Each row of a before or after table is a point. One or more steps were done to the points. Then noise was added and the rows were shuffled. The steps act on columns, c1 being the first. What was done? A step turns or swaps two columns, mirrors them in a line or flattens them onto one, adds a multiple of one to another, or multiplies or shifts one. Angles are multiples of 10 degrees, from the lower column toward the higher: turns from -170 to 170, lines from 10 to 170 but not 90. Use the fewest steps. Two steps may share a column if one is a turn and the other turns, adds or multiplies; they go together, in the order done. Otherwise the lowest column goes first.
(in the rows, 128 means zero)

Before (13 x 3):
[[107 123 123]
 [102 136  82]
 [114 115 123]
 [126 114 122]
 [105 108 106]
 [103 124   7]
 [107 124 107]
 [104 121 118]
 [106 128 121]
 [120 139 122]
 [111 118 101]
 [162 129 124]
 [155 125 121]]
After (13 x 3):
[[141 122 144]
 [132 124 158]
 [123 118 160]
 [118 137 180]
 [ 99 129 109]
 [125 114 133]
 [103 124 116]
 [141 128 147]
 [129 139 138]
 [ 69 125 238]
 [136 114 141]
 [132 108 160]
 [141 121 151]]
Steps: turn c1 and c3 by -140 degrees

Before (8 x 4):
[[147 166 135 109]
 [157 144 125 102]
 [157 118  97 181]
 [120 139 103 191]
 [120 117  96 105]
 [182 115 111 203]
 [116 131 125  80]
 [160 106 170 100]]
After (8 x 4):
[[155 105 126 144]
 [156 183  97 119]
 [115  78 124 129]
 [181 204 112 116]
 [148 108 136 166]
 [119 103  95 116]
 [119 192 104 138]
 [162  98 171 107]]
Steps: swap c2 and c4

Before (9 x 8):
[[151 175 132 168 136 153 129 112]
 [100 118 111 101 107  86  96 140]
 [187 103 107 162 153 165 129 120]
 [ 57 115 115 135 117 132 139 146]
 [149 166  97 144 120 142 161 148]
 [ 97 115  98 143 144 160  91 195]
 [193 137 148 135 191 174 138 137]
 [108 107 105 138 167  82 105 155]
 [186 134 145 179  88 123 156 140]]
After (9 x 8):
[[ 56 116 117 136 117 130 138 126]
 [ 96 115  89 142 142 161  90 175]
 [186 134 153 179  87 122 157 150]
 [153 173 132 169 135 154 128 181]
 [193 137 152 136 192 176 137 152]
 [190 102 106 162 153 164 130  84]
 [148 168 109 143 122 141 162 207]
 [108 108  99 138 169  81 106 124]
 [101 116 103 102 107  89  96 125]]
Steps: add 1.5 times c2 to c8; add 0.3 times c7 to c3

Before (13 x 9):
[[156  88 106 169 158 133 162  86  99]
 [192 161 103 132 108 185 162  90 146]
 [163 168 129 140  92  98 115 115 145]
 [ 99 164 184 148 131 159 128 127 112]
 [ 96  85 116 120  90 113 177 150 148]
 [146 118 173 116 136 172 174 169 193]
 [110 148 108 112  94 167  80 160 142]
 [144  89 122 112 159 140 168 175 164]
 [136 164 165 144 105 127  96  91 183]
 [109 160 120  87 125 118 139 115 168]
 [158  93 174  79  91 181 102 172 160]
 [125 144 184 136 178 110 133  94 157]
 [134 114 136 139 178 156 116 151  99]]
After (13 x 9):
[[127 146 185 149 111 177 131  46 156]
 [191 163 103 144 187 109 162  39 144]
 [157  93 174  88 179  92 102 122 158]
 [145 119 175 125 170 133 177 121 192]
 [108 162 122  96 117 124 140  66 170]
 [ 98 162 183 156 159 132 129  75 112]
 [137 166 165 156 129 106  95  41 182]
 [110 148 104 123 169  95  77 113 143]
 [ 97  88 114 131 114  90 179 101 148]
 [156  90 105 179 134 159 162  35 100]
 [164 166 130 151  98  92 118  62 143]
 [143  89 123 125 137 158 167 126 166]
 [132 114 134 150 157 179 116 102  99]]
Steps: shift c4 by 10; swap c5 and c6; shift c8 by -50

Before (13 x 11):
[[ 82 122 105 148  77 102 168 116 128 125 105]
 [ 64 158  88 177  97  75 128 184 132 131 117]
 [164 169  97  68 123 159 111 118 144  90 103]
 [ 47 134 112 135  88 140 128 168 120 125  89]
 [134 182  90  91  88 167 142 118 152 143 137]
 [ 85 109 124 174 137 126 155 205 154 151 136]
 [129 196 152  69 107 147 141 112 151  92 145]
 [120 131 157 125 104  82 120  98  94 176 129]
 [158 165 130 126 108 162 127  96 132  88 139]
 [129 174 113  75 151 164 110  56 155 105 156]
 [107 160 130 145 139 119 159 117  63 153 140]
 [ 91 147 115 144 142 104 176 162 145 139  93]
 [139 147  97  57 114 143 138 116 129  85 163]]
After (13 x 11):
[[ 82 125 100  99  75  99 174 121 129 126 102]
 [126 157  89 141  95 171 148 185 154 143 142]
 [ 66 191  85 141 104  73 131  78 133 137 120]
 [130 127 106 105 138 167 106 220 156 105 156]
 [159 138  95 163 112 158 109 192 139  90 106]
 [ 93 162 117 145 146 109 175 105 147 139  91]
 [ 45 152 111 150  87 147 124 100 125 124  92]
 [163 149 134 105  94 161 131 169 133  87 137]
 [129 154 153 153  94 144 141 205 148  93 145]
 [ 88 150 127 156 147 122 155  43 150 152 139]
 [121 121 164 106 120  80 122 148  92 175 126]
 [139 113  95 166 105 138 134 192 126  86 161]
 [106 161 131 110 146 124 158 141  68 154 141]]
Steps: turn c4 and c8 by -130 degrees; turn c2 and c8 by 30 degrees; add 0.3 times c10 to c5

Before (14 x 14):
[[129  76 154 145 119 106 125 131 127 128 119  74 163 100]
 [144 108 145 122 183 100 164 121 134 147 173 152 107 193]
 [122 122 116 145 154  85 161 108 175 183 161 114 108 135]
 [140 141 131 155 110 119 179 216  94 172 159 142 148 147]
 [122  93 150 165  57 122 115  96 139 126 124 126 132 112]
 [129 112 145 117  78 106 116 101  96 147 139  64 104 113]
 [158  91 135 132 175 113 168  85 123 201 194 149 128 130]
 [129  93  97 139 121  87 215 173  84 142 143 144 123 132]
 [141  90  94 113  75 132 107 111 141 129 139  87 158 123]
 [149 107 160  92  68 104 123 103 159 110 141  94 138  71]
 [ 76 141 108 141 140 108 180 182  70 135 179 150 153 125]
 [150 160  92 181 152 120 196 184  69 116 161 137 131 123]
 [137 145  90 155 145  74 149 208  61 148 132 181 143 124]
 [122  90 134 117  99 159 115 138 137 137 111 110 103  87]]
After (14 x 14):
[[116  80  95 104  84 151 133 111  91 129 140  87 158 134]
 [128 143  97 192 141 121  69 174  75 142 144 145 122 131]
 [131 154 130 181 119 133 106 217 105 171 160 143 149 151]
 [117 153 144 111 101 145 131 102 108 147 139  64 103 120]
 [106 109 134 112  93 147 131 137 118 137 114 110 102  94]
 [107 192  91 214 148 116 112 185 113 115 161 136 132 137]
 [137  97 115 163 165 107 112 109 164 183 161 114 108 128]
 [107 107 134 156 169 104 101  84  95 202 194 149 129 150]
 [ 74  86 159  97  94 149 109 104 127 110 141  93 137  98]
 [110  79 154 139 131 126 142 132  69 127 119  75 163 107]
 [119 183  89 163 164 108 129 209  89 148 131 180 143 131]
 [166 169 107 172 145 118  97 182  87 136 178 150 154  91]
 [122  96 149 148  76 157 162  96 106 125 124 127 131 113]
 [157 122 145 146 180  98  97 121 128 146 173 151 107 187]]
Steps: mirror c1 and c14 in the line at 70 degrees; add -0.7 times c13 to c2; turn c2 and c9 by 50 degrees; mirror c4 and c7 in the line at 20 degrees; flatten c5 and c6 onto the line at 150 degrees
